Each row of a before or after table is a point. One or more steps were done to the points. Then noise was added and the rows were shuffled. The steps act on how far a point lies along the listed directions, d1 being the first. What was done? A step turns or swaps two directions, mirrors them in a line or flattens them onto one, adds a multiple of one to another, or multiplies one. Angles are multiples of 10 degrees, from the lower direction toward the higher: turns from -170 to 170, lines from 10 to 170 but not 90. Use the fewest steps. Two steps may share a direction if one is a turn and the other turns, adds or multiplies; they go together, in the order done. Otherwise the lowest direction goes first.

Directions:
(1): +0.23, +0.59, -0.06
(2): -0.22, +0.15, +0.57
(3): +0.55, -0.18, +0.25
Before (10 x 3):
+0.07, -0.02, +0.01
+0.44, -0.25, +0.20
-0.11, +0.44, -0.84
+0.07, +0.06, -0.44
+0.19, +0.08, -0.12
+0.66, -0.36, +0.20
+0.54, -0.06, -0.08
-0.18, +0.88, -0.44
-0.32, +0.16, -0.12
+0.05, -0.67, -0.07
After (10 x 3):
+0.05, -0.05, +0.04
-0.88, -0.30, +0.24
-0.82, +0.22, +0.50
-0.35, +0.14, -0.11
-0.01, -0.14, +0.16
+0.45, -0.17, +0.12
+0.65, -0.37, +0.19
+0.23, -0.36, +0.38
+0.31, -0.41, -0.43
-0.33, -0.29, +0.09
Steps: swap d1 and d2

Directions:
(1): +0.32, +0.17, +0.04, +0.43, +0.38, -0.55, +0.20, +0.49
(2): +0.41, -0.18, -0.48, -0.49, -0.27, +0.09, +0.09, +0.54
Before (14 x 8):
+0.46, +0.16, -0.06, +0.23, +0.25, -0.51, +0.06, +0.33
+0.09, +0.27, +0.03, +0.33, +0.21, -0.34, +0.14, +0.18
+0.09, +0.04, +0.10, +0.16, +0.20, -0.22, +0.04, -0.01
+0.11, -0.01, -0.13, -0.26, -0.20, +0.32, +0.12, +0.15
+0.02, -0.08, -0.32, -0.05, -0.21, +0.00, -0.08, -0.08
+0.12, -0.06, +0.04, +0.26, +0.36, -0.32, -0.01, +0.13
-0.30, -0.04, +0.15, -0.17, -0.19, +0.08, -0.06, -0.23
+0.14, -0.15, +0.05, +0.35, +0.18, -0.26, +0.15, +0.14
+0.92, -0.08, -0.64, -0.39, -0.18, -0.20, +0.15, +1.04
-0.70, -0.25, -0.22, -0.56, -0.51, +0.62, +0.02, -0.58
+0.88, -0.39, -1.09, -0.71, -0.50, -0.24, +0.62, +1.49
+0.40, -0.32, -0.40, -0.44, -0.07, -0.03, +0.05, +0.43
+0.33, +0.07, -0.16, +0.33, +0.32, -0.29, +0.18, +0.36
+0.08, -0.14, -0.30, -0.65, -0.36, +0.30, +0.20, +0.14
After (14 x 8):
-0.03, -0.37, -0.15, -0.20, -0.23, +0.25, -0.01, -0.12
+0.27, +0.15, +0.03, +0.13, +0.25, -0.45, +0.41, +0.52
+0.87, -0.12, -0.68, -0.51, -0.29, -0.12, +0.13, +0.99
-0.11, +0.03, -0.18, -0.34, -0.29, +0.32, -0.09, -0.12
-0.04, -0.26, -0.18, -0.34, -0.06, +0.27, -0.21, -0.13
+0.45, -0.21, -0.27, -0.18, +0.11, -0.29, +0.13, +0.52
+0.01, -0.09, -0.03, -0.20, -0.08, +0.15, -0.08, -0.19
-0.30, +0.30, +0.28, +0.84, +0.60, -0.67, +0.43, +0.08
+0.22, -0.15, -0.33, -0.57, -0.38, +0.26, -0.16, -0.03
+0.96, -0.33, -1.00, -0.53, -0.38, -0.44, +0.68, +1.53
+0.24, +0.13, +0.02, +0.12, +0.13, -0.08, +0.25, +0.34
-0.20, +0.07, +0.28, +0.20, +0.10, -0.27, +0.04, -0.05
+0.13, -0.21, -0.42, -0.39, -0.25, +0.40, -0.02, -0.01
+0.09, +0.02, -0.21, +0.20, -0.06, -0.25, +0.02, +0.03
Steps: mirror d1 and d2 in the line at 70 degrees

Directions:
(1): +0.42, +0.04, -0.61, -0.15, +0.45, -0.31, -0.13, -0.55, +0.14, +0.24, +0.52, -0.22
(2): -0.17, -0.21, +0.12, -0.14, +0.77, -0.52, +0.26, +0.44, -0.33, +0.05, +0.07, +0.49
(3): -0.57, +0.01, +0.02, -0.41, -0.28, +0.10, +0.00, +0.01, -0.22, +0.93, +0.30, -0.06
Before (11 x 12):
-0.34, +0.02, +0.37, +0.18, -0.40, +0.04, +0.00, +0.29, +0.03, -0.19, -0.21, +0.00
-0.06, -0.13, -0.15, -0.33, +0.48, -0.22, +0.29, +0.09, +0.05, -0.26, -0.18, +0.32
+0.32, -0.03, -0.16, +0.27, -0.21, +0.03, +0.16, -0.17, +0.29, -0.21, -0.15, -0.09
+0.42, -0.10, +0.03, +0.15, +0.71, -0.24, +0.08, +0.47, +0.40, -1.03, -0.46, +0.40
-0.42, -0.36, +0.65, +0.49, +0.24, -0.08, +0.42, +0.87, -0.42, -0.83, -0.41, +0.50
-0.27, +0.25, -0.12, -0.24, -0.87, +0.47, -0.37, -0.67, +0.25, +0.82, +0.22, -0.55
+0.11, -0.22, -0.30, -0.14, +0.60, -0.57, +0.08, +0.14, +0.08, -0.14, +0.25, +0.21
-0.04, -0.01, -0.09, -0.11, +0.52, -0.28, +0.12, -0.04, +0.12, +0.00, +0.25, -0.02
-0.62, -0.03, +0.76, -0.06, +0.26, -0.30, +0.45, +1.00, -0.44, -0.30, -0.44, +0.70
+0.01, +0.00, +0.36, -0.02, -0.50, +0.23, -0.06, +0.27, +0.04, -0.15, -0.24, +0.13
-0.01, -0.01, +0.47, +0.23, -0.17, +0.46, +0.16, +0.62, -0.27, -0.39, -0.59, +0.34
After (11 x 12):
-0.41, +0.01, +0.15, -0.20, +0.24, -0.14, +0.18, +0.21, -0.03, +0.26, +0.16, +0.03
-0.30, -0.17, +0.03, -0.41, +0.26, -0.12, +0.32, +0.27, -0.01, -0.09, -0.23, +0.37
+0.52, +0.00, +0.06, +0.07, -0.11, +0.04, -0.10, +0.01, +0.21, -0.47, -0.11, +0.08
+0.34, +0.26, -0.52, -0.07, -0.46, +0.22, -0.48, -1.01, +0.46, +0.36, +0.38, -0.67
+0.24, +0.04, -0.03, +0.35, +0.03, -0.19, -0.09, -0.03, +0.25, -0.56, -0.13, -0.07
+0.58, +0.01, +0.09, +0.37, +0.23, +0.20, +0.10, +0.28, -0.08, -0.84, -0.41, +0.25
+0.05, -0.32, +0.33, +0.61, +0.64, -0.32, +0.33, +0.61, -0.24, -1.21, -0.34, +0.43
-0.12, -0.04, +0.09, +0.16, -0.53, +0.14, +0.21, +0.06, +0.10, +0.04, -0.23, +0.01
+0.39, +0.01, +0.10, +0.17, +0.97, -0.75, +0.31, +0.43, -0.08, -0.98, -0.23, +0.53
-0.51, -0.24, +0.12, -0.29, +0.17, -0.30, +0.18, +0.50, -0.16, +0.27, +0.14, +0.31
-0.51, -0.12, +0.60, -0.08, +0.02, +0.13, +0.19, +0.99, +0.05, -0.41, -0.69, +0.57
Steps: swap d1 and d3
